Each wall is flat, endless, passes through zero and stands at right angles to its row. A trip goes straight from one point to another. Which walls does it cross, in order?

Walls:
(1): [ 29  19 -29]
(2): [-54   9   0]
(3): [30 -4  7]
Trips:
[ 13 -12  18] to [-50  -3  -6] => 2, 3
[-27  44  34] to [-24 -11 -18] => none
[-20 -76 -60] to [-38  -7  -2] => none
[-14  11   3] to [-12  29  15] => none
[-6 39  6] to [ 8 -6 68] => 1, 3, 2
[  0 -24 -23] to [-10  26 -42] => 2
[  9  -4 -17] to [  8 -22  22] => 1
[ 54 -30  -8] to [10 36  7] => none

Walls:
(1): [ -6  38 -23 -12 -19  30 -24 -26  38 -47 -14  10   7   1]
(2): [ 15  -6 -20  72  31 -23 -43  -2  26 -42  -7  40   0  -4]
(3): [ 34 -43 -20  -3   6  32 -12 -11 -31   2 -72  52 -37 -15]
(4): [  4 -43  -1  20 -19  -8  35 -15   3 -22  38  11   4  -1]
Trips:
[ 10   5  35 -19 -11 -34   5  31  -9  -4 -12  27  17   9] to [-30 -19  50  34 -30  19 -12  19 -25 -25  10   8  11 -36] => 4, 2
[ -8  74  29  37  16 -29  33 -14  13  17 -30  -9  25 -13] to [ 33  20   0 -39 -16  -5  20  -2  -3  10 -27  26  -4 -13] => 2, 3
[-17  -1  10  18  14 -26 -13  50  27   4  43   3 -28  20] to [  8 -31  10  16 -26  13  23   4 -27  32 -26  16 -23  57] => 3, 2
[-11  10   9   8  15 -22  17  -5 -49   1 -89  -1 -13 -42] to [ -3  51  27  24 -30 -17 -11 -60  20   2  28  26  -3   7] => 2, 1, 3, 4

Walls:
(1): [ 40   8 -26 -32 -53   6  30 -14 -23  -2 -10  49 -10 -13  -2 -31  -7   1
 -14  31  17  18  11 -12 -25  -3 -10   5 -27  10 -57  33  20  15   1 -57
  -7  52 -29 -30   6 -44   6 -26 -32  19  17 -20]
(2): [-44  36  64  29  36   2  -5  38  37  -9  -1  50   6  24   2  10 -47  30
  17  31  34  33   0  -4 -41  23  17  10  24  -4 -11  10  16 -35  21 -28
  27  15 -33 -19 -16   7  -2  27 -42  -3   9   9]
(3): [ -5 -47  20  22  12  50 -30 -21   6  -4 -24 -14 -11  42   1  -3   3   7
   3 -10  38  11   8  15 -15  34  24 -15 -43   7 -34   4  -8 -14  -9 -26
 -16  18  -2  -9   1 -18   9 -20   1  -2  -5 -60]
(4): [ 11   8 -51 -23  12  34 -71 -31 -10  16  15   6 -42   2 -23  16  24 -30
 -14 -34 -33 -37 -34 -12  -9   4  -3  30  23   5   1  -7   7 -22  15  65
 -11   6 -33 -13  30 -28  -7 -36   3 -15  -4 -10]
Trips:
[  7  25  -3 -35   1   1 -15 -24 -50  25 -52  16  40 -49   8  14  -8  23
  20 -44 -55   8  16  -5  -1  16  35  19 -28  19 -12 -11  49 -49 -15  24
 -19 -13   2 -15 -51  14 -18 -16  37 -21 -41   5] to [  0 -20  31 -21 -12   5 -12  27  -1   2   3 -37  26 -36 -13  34 -10   8
  26   5  -4  61   4 -52  -5   2  -6 -19  20  -2 -15   0 -34 -39 -11 -37
  -2  29 -43 -19  19 -22  19  29   7 -26 -43 -29] => 3, 1, 2, 4
[-18  54  58  44   1 -17   3 -29 -14 -13  -4 -15  18  25  10  33  -4  42
   7  -8 -20 -42  -9 -19  69 -24 -25  13   4 -50 -35 -42  18  33 -94  12
  14 -89 -42  -9   3  -8  33 -21   9 -22  -3   9] to [ 36 -15   7  16 -12   4   5  -2  43 -36 -15  60  32   1   3   0  48 -46
 -24  28   3 -57 -30  -3  21  32  23 -10  13 -27  -1   3  12   1  33  12
  10  56 -34  -9  -5   6 -18 -32 -39  -8 -41  -5] => 4, 2, 1, 3
[-12 -41  -6   0   3  -3  -3  16   9 -18  -9 -19  38 -15  37  -3  28   8
  41 -21  51  20 -21  -1  20 -13 -13 -15   9  30   6 -24  14 -16  25 -11
   8   4 -22 -41  21  19 -16  37 -36 -16   1  -9] to [ 10   3   7   5  38 -20   1 -35 -36  23 -13   3 -35   2 -57   1 -55  12
 -29 -15   1 -10 -19   8   6  32  -9   5  29 -19   1 -17   7  25 -51  24
 -87 -10 -39   9 -11   2  -1   5 -11  -7  38  28] => 4, 3, 2
[-57   0  -4 -53   5 -28  23  -2  -4 -46  51 -18  29 -12  52  15  16  48
  -7 -37 -20  -7  29 -10  26   1 -34  31 -20 -36  21 -33  46  -8  11 -53
   7   7  -2 -36  10 -14  -9  61 -26 -36  20  37] to [-10  45 -17 -33 -21  24  14 -45  23 -12  27  16  -3 -15  -5 -23   9  36
  36  10  12   9  -9  41  11  -3 -27  -5  12 -18 -28  43  18 -16  59 -11
  39  51  23  -7   2 -38 -30  42  -4   8  13  -6] => 1
[ -4 -12  31 -16 -28  41 -51  29  21  29   1 -14  -1   3 -12 -12 -28   4
  -1 -13 -49  66  33  37 -31  44 -72 -45   3 -27  24 -18  21  22  10  -7
  -9 -17   5  -3 -51 -23  25  37  16 -50  19 -15] to [-20 -38  16  25 -14  22  -7 -28  25   9  15 -25 -28  -4 -46  21 -50 -24
  27  31 -18  17 -12   6  20  76 -30 -48  24  -3  -8  16  49 -16  -7 -24
 -28  19 -33  19 -14  41   0  41 -12  -3  13 -20] => none
[-23  51  13 -20  -5  -6  40 -13 -23   7 -10  14 -21 -21  30  14  18  42
  12  27 -21  -8  31 -42 -18 -42  41 -35   4 -22  17 -38 -20  21  42 -10
  60 -15 -14  15 -26 -59  -2  13 -25 -87  38 -16] to [-29 -49  -8 -62  16  34  73 -27  34 -46  -3  -1 -25   5   6 -23  70 -29
 -22  -3  -3 -23  12 -22 -19  44 -27   8  21 -10  14  36  18 -48  11  30
 -35  15  44  69  38  37 -12  14 -17  22  11  -7] => 2, 1, 4, 3
[ -7   6  55 -25 -55 -28  48  37 -17 -26 -22  -7 -20  10  17  17 -29  30
  23  -2 -31  13 -24  -1  78 -38  35  16   7   2  36 -48 -49 -18  48 -37
  -6   0  -4  13   5  -6   1 -25  13  39  -8 -87] to [  0  15  -1 -11  21 -45 -52 -41  54   2  -5 -12 -49  32  19 -31 -12  21
 -37  44  17 -27  -3  11  11  12 -24  48 -37  36  22 -23 -29  13 -31 -25
  27 -14  60 -10   8 -68  26   3 -27 -25  -6 -27] => 3, 1, 4
[-15  51 -39 -33  20  35 -21  42 -53  10 -38 -46 -19 -38 -25 -30   3 -24
  15 -15   7  -7   0  10   1   4 -20  43  -7 -34  -9 -26  33 -18   0 -48
  15 -33 -19   8 -27   9   9  18 -16  15  28   3] to [ -3  21 -18 -31  34 -16  -1 -58  24  15  15 -16 -16   3   8   5  48  15
  35  -9  -6  -5  48  21   1 -22  22  38   1  39 -13 -27  12 -20 -47   4
  38  -4   1  20 -16  34  25 -30  22  -6  -2   5] => 1
[-15 -17  29  -3  12  20 -18 -11 -37  -1  25 -20  -8  15 -31  12  28 -33
 -19   0 -42  -5  10  15  -2  35  -4 -16  17 -10 -16  12  12  25   5   8
  12 -15  39 -10  41   0  21  20  35 -11  51 -16] to [  6   1   5 -21 -35 -17 -44 -40 -43 -19 -55 -15   4 -36 -27 -65 -24  34
 -13  -6 -11 -37  40  15 -24   5 -19  10  -6  14   8 -39  -5  27  13   6
 -13   0 -19   3  28 -45  12 -12  12 -57  -6  39] => 1, 3
